Each row of a before or after table is a point. The points were changed in one or more steps. Then noise was added and the rows were shuffled. The steps act on columns, c1 being the first. Write out the steps. A step turns or swaps two columns, mirrors them in a line or flattens them onto one, adds a multiple of one to another, or multiplies or shifts one. Angles are multiples of 10 degrees, from the lower column toward the higher: turns from -170 to 170, lines from 10 to 170 but not 90. Use the fewest steps. Two steps may share a column if one is a turn and the other turns, adds or multiplies; they go together, in the order done. Otherwise the lowest column goes first.

Before, 11 rows:
[[-14   3 -12]
 [ -6  27  17]
 [ 54  -6  14]
 [ 14  -4  24]
 [-31  39  14]
 [-31  -6 -27]
 [-35 -11  24]
 [ 42  19 -22]
 [-21   0  21]
 [  0   3  -5]
 [-24  60   7]]
After, 11 rows:
[[-17  -6  -7]
 [  9  13  10]
 [ 42  -1  -3]
 [-30   7  10]
 [ -9  19  25]
 [ 55   1   6]
 [  0  -2  -1]
 [-18  11  14]
 [-25  30  34]
 [-30 -13 -13]
 [-35  23  25]]
Steps: flatten c2 and c3 onto the line at 50 degrees

Before:
[[  6  30  40  36]
 [ -1 -15  21   0]
 [ 17 -54 -16 -21]
 [ 30  11  29 -30]
 [-24  58  15 -25]
 [-43  19  19  -7]
 [ 27  51  -4   5]
 [ -5  43  -2  40]
 [ 30 -18  35 -33]]
After (9 x 4):
[[-26 -39  -6  36]
 [ 36 -27  42  -1]
 [ -1 -24  -8  -2]
 [-13  -9  26 -40]
 [-19  -4 -54  21]
 [ 10  22  45  26]
 [ 38  17  40 -10]
 [-25 -24  20  35]
 [-28   8  58 -19]]
Steps: mirror c1 and c4 in the line at 40 degrees; turn c2 and c3 by 70 degrees

Before, 11 rows:
[[ 29  11 -37  14 -27 -22]
 [ 11  31  -6 -30  -5  -3]
 [  4 -24 -29 -16  41  16]
 [  9 -15   1 -19  -7 -27]
 [ 18   2 -17  21   8   2]
 [-21   1 -19 -60  -8 -48]
 [ 18  10 -50   0 -36 -14]
 [-12  10 -10 -18   3  -8]
 [ -9   1 -24   5  -3  -3]
 [  8   9 -11  -2 -12  33]
 [ 21  -7  11  26  19  22]]
After:
[[-17 -49 -15 -26 -17   1]
 [ 13   2 -13   7  13   0]
 [ -7  -3 -18   2  -3  -2]
 [ 13  -1  -4 -12  -1 -30]
 [ 32 -23 -28   6 -15  -9]
 [-10  15 -21  -7  40  26]
 [ 11  21   8  12  24   8]
 [-10  -7  -8  -8  -3 -11]
 [ 11 -30   2  -8  -2  14]
 [ 30 -14 -34  -1 -28 -12]
 [ 11  33  -6   0  -7 -10]]
Steps: turn c1 and c5 by 20 degrees; turn c2 and c6 by -90 degrees; multiply c3 by 0.7; multiply c4 by 0.4

Before, 9 rows:
[[ -3   3  -2  -4  20  -6 -14   4]
 [ -2   4  -6   1   0   1   2  16]
 [ 20 -14  14 -11  -3   5   0   1]
 [ 19   1   0 -16   6   6   0  -5]
 [-14 -11 -14  -1  12  -8 -10  -2]
 [  6  19   3 -11 -11   2 -16  -6]
 [ 11  -8  19  13  24   9   2 -15]
 [-11  11   4 -15   5   4  -2  10]
 [  9  15   6   8  -2 -14  11  -7]]
After (9 x 8):
[[  0  -8   5   1   1  -1  14   4]
 [-16   3  20  -6  27  -2  -3  -8]
 [ 13  16  -5   8  -6  17   4   0]
 [-18  -8  -9  10  12   7  11  -1]
 [ -5  -4   2  -6  50   4   3 -15]
 [  9  -1   0  11  14  21  -6   3]
 [  9  -9 -13 -16  -6   3  -7  11]
 [ 16  18 -12   4  61  -8 -15   2]
 [  2 -14 -13   7 -26  11  -5 -16]]
Steps: turn c4 and c6 by -110 degrees; turn c1 and c6 by 30 degrees; turn c2 and c3 by -150 degrees; multiply c5 by 2.5; swap c7 and c8

Before (9 x 9):
[[  8  -2  21   2   5 -14 -46 -55 -13]
 [-14 -31  16 -21   3   9 -50 -55  53]
 [ -4 -40   7 -19 -20 -17 -11  -2  20]
 [ 21 -31  33 -35  48  29 -25  47 -23]
 [  7  -6  36  18  24  12 -47  -1  13]
 [ 13  13 -20 -36  26 -25 -11 -11  -3]
 [ 28  13  13 -28 -34  29 -34   9   2]
 [-21 -17   5  23 -60  30  13  -9   2]
 [-27   5   3 -18  -7  -8 -23   5  -6]]
After, 9 rows:
[[-16   3   2  -1  -7 -20 -14 -16  -5]
 [  4 -26   5  10 -20 -11   0 -17  21]
 [ -3 -22  32 -34  46  21   0 -47 -22]
 [-17 -24  16  58   2  -4 -49  -1  54]
 [ -4  -4  35  -4  24   6 -54  17  13]
 [ 16  -1  20  51   5  -9 -54  19 -14]
 [ 25  11 -22  21  25 -19   5 -30  -2]
 [-36 -11   3   1 -61  27   1  25   4]
 [  5  11  11   3 -35  52 -21 -28   3]]
Steps: turn c1 and c6 by 40 degrees; add -0.3 times c5 to c6; multiply c2 by 0.7; turn c4 and c8 by 110 degrees; add -0.5 times c8 to c7

Before (12 x 11):
[[ 24  60   5 -34 -33  42  14 -31  28  15  35]
 [  1  -6 -16  -2   7  13 -24  28  20  -2 -20]
 [ 29 -14  -9  -5 -18  15  13  -4  40 -21 -16]
 [ 10   6   4 -35   8   4 -11 -15 -41 -13 -24]
 [  4  -9  -5  19 -46  -7 -15  11  19  -4 -26]
 [-24 -14  26  -2   2   7  -6  -9  18  -3 -36]
 [  4 -25 -12  31 -18  21  14  11  11  -3  10]
 [ 18   4 -13  41   0   4  -2  -9  25   2 -27]
 [  0 -16  -9 -23  -5  22 -36 -39  -1   3 -18]
 [ 18  37  16 -45  -6  -6 -11 -45  23  -1  48]
 [-14  57 -13 -50 -14  13   1 -54  16 -24  31]
 [  1  33 -17 -56 -12  -3  18 -42  17  25  22]]
After, 12 rows:
[[-15  55 -11 -51 -14  20 -10 -55 -24  15 -31]
 [ 26  59   6 -36 -33  -1   9 -32  13  27 -55]
 [  0 -17  -7 -18  -8 -37 -40 -37   3   1  -3]
 [ 10   9   4 -32   8 -26 -17 -15 -12 -42  10]
 [  0  -7 -16   4   7 -28 -24  30  -4  20   3]
 [-23 -14  23   0   1 -45  -8 -10  -4  16  15]
 [ 27 -13  -9  -4 -19 -31   8  -5 -17  40  -1]
 [  4 -24 -13  28 -19  -7  20  10  -3  12 -18]
 [  1  30 -16 -56 -11  25   6 -42  27  16 -10]
 [ 19  36  16 -40  -8  50 -19 -44   1  25 -25]
 [ 19   2 -12  41   1 -30   3  -5   1  24  16]
 [  6 -10  -5  19 -45 -18  -7  12  -4  21  24]]
Steps: turn c4 and c7 by 10 degrees; turn c6 and c11 by -130 degrees; multiply c6 by 1.3; swap c9 and c10

Before (13 x 12):
[[  8  16  -2  10   6  -4   2 -28 -28  16  -4  -4]
 [ -8 -27  -4  -7  12  41  11 -37 -32 -29  -9  17]
 [ 33   1 -14  -9  -5  23   1 -17 -26   8  -8 -14]
 [-30 -19   2   0   7  60  18 -26  -6 -19 -15  -4]
 [ 12  17  -5  -5  -6   2 -14   5 -22  -1 -28   5]
 [ 28   7  19  17   1  -2   0   5 -21   0   4   0]
 [ 10 -16  -1  14   0   8  -5   2 -37  24 -22  -4]
 [ -1 -19 -17  25 -25  -8 -24  13  18  16 -11  25]
 [ 11   1 -20  13   2  -8   6  26   5  34  -9  31]
 [ 17  14 -12  42  -9  20 -28   9  -4   8  -9  34]
 [  9   8 -12  10 -15  12  23 -11 -43  -8  -6  -6]
 [ 13  -2   0   8 -33   3  -5   7   5  37 -25  38]
 [  2   6  -3  -9 -16  20 -21   1 -35  13   7   6]]
After, 13 rows:
[[-18  -6 -16 -33  16  -9 -27   4 -15  16 -19   9]
 [-14 -20 -15  11 -11  40  31 -34  -7 -30 -12  -3]
 [-22  17   2 -42  -7  21 -11   1 -25   9 -19  29]
 [  6  -6  14 -15  -9  -2  16   3 -13   0   5  29]
 [  1 -15  -6   2  -7  60  14 -19  13 -19 -17 -31]
 [  8  15   4   1   7   2  12   2 -23   0 -24  17]
 [ -3   3   0   2  20  20  19  -4 -36  16   6   2]
 [ 13 -11  -5 -14  -6   8  32   1 -24  22 -19   7]
 [ 10  13  -2 -15  11  12  50  -1  -3  -9  -3   7]
 [  6  13   6  -9  -8  -6  26 -27 -12  17  -1   6]
 [ 24  11  -7   6   8  24  22 -17 -11   9  -2  25]
 [-21  13  -9  -9  -8 -10  -2  27   9  35 -18  20]
 [-20   0  -2 -18  26   3  -9   4  -2  36 -33  25]]
Steps: turn c1 and c12 by 70 degrees; turn c1 and c11 by 20 degrees; turn c2 and c3 by 40 degrees; multiply c3 by 0.7; turn c4 and c5 by -160 degrees; add 0.3 times c7 to c8; turn c7 and c9 by 60 degrees

Before (13 x 12):
[[ -6   7   5   2  -8  12  60  -7   3  -3  11   6]
 [-21   7   4 -13   8   8  25  -5   9  12   8  -7]
 [ 17  -9   6 -22  -8 -38 -14 -28   1   7  10   5]
 [ 18  -7 -46  -9   4  19 -13  -5   2  14  13   7]
 [ -4   2   4   4   2  11 -11   1   5 -25   8  -5]
 [ -1   0   5  11   9 -16 -18  -1  16   8  -1  12]
 [ -1 -11  -2   9 -11  18 -10 -10  -2   1  -4   6]
 [ 11   4   9   1  22  17 -17   1  18  11   4  -3]
 [  8   2   6  -1 -14 -14   6   5  -5  10  14  -2]
 [  8 -22 -31   8   2  22   8  -2  14   9   5 -12]
 [ 13   9 -18   4 -12   5 -17  -9  20  15  13  -1]
 [  9   4   0  10  28 -13 -14 -19  -3  10 -13 -20]
 [  6   6   9   4   7 -12  -6   1  17  12 -38  -4]]
After, 13 rows:
[[ -5  -2   1   3  11  -2 -11   1  -3 -24  12   3]
 [ 15  17 -32   7  18   4   7  -4 -10  12  27  -7]
 [-12   8   6  -2 -12 -19   6   5  12   9  -5  -5]
 [ -4   6 -20   3  16  -8 -18  -8  15  16  11   3]
 [ 12   8   4   9  11   4 -15 -24 -42   9  -8 -25]
 [ 23   5  -3  11  -2  14  -8  -7  -2  -3  10   9]
 [  4  -6   7  -1   4  -3  59  -7   7  -2  11  11]
 [  1  -3  10  13  24  -6 -15   0 -20   7 -18   7]
 [  4  18 -43 -13  -2  -2 -13  -2   9  11  23  14]
 [ 24  19   7 -21 -11 -27 -16 -25  39   7 -25  -9]
 [ -9   2   9   5  22  23  -6   1  -7  13 -27 -17]
 [-11   5  10   1  28   5 -14  -1 -15  12  14   3]
 [ 10 -22   4 -10   7   0  26  -6  15  11  12   1]]
Steps: turn c1 and c2 by 120 degrees; add -1 times c8 to c1; add 1.5 times c4 to c5; turn c5 and c9 by -70 degrees; turn c6 and c11 by 60 degrees; turn c11 and c12 by 20 degrees
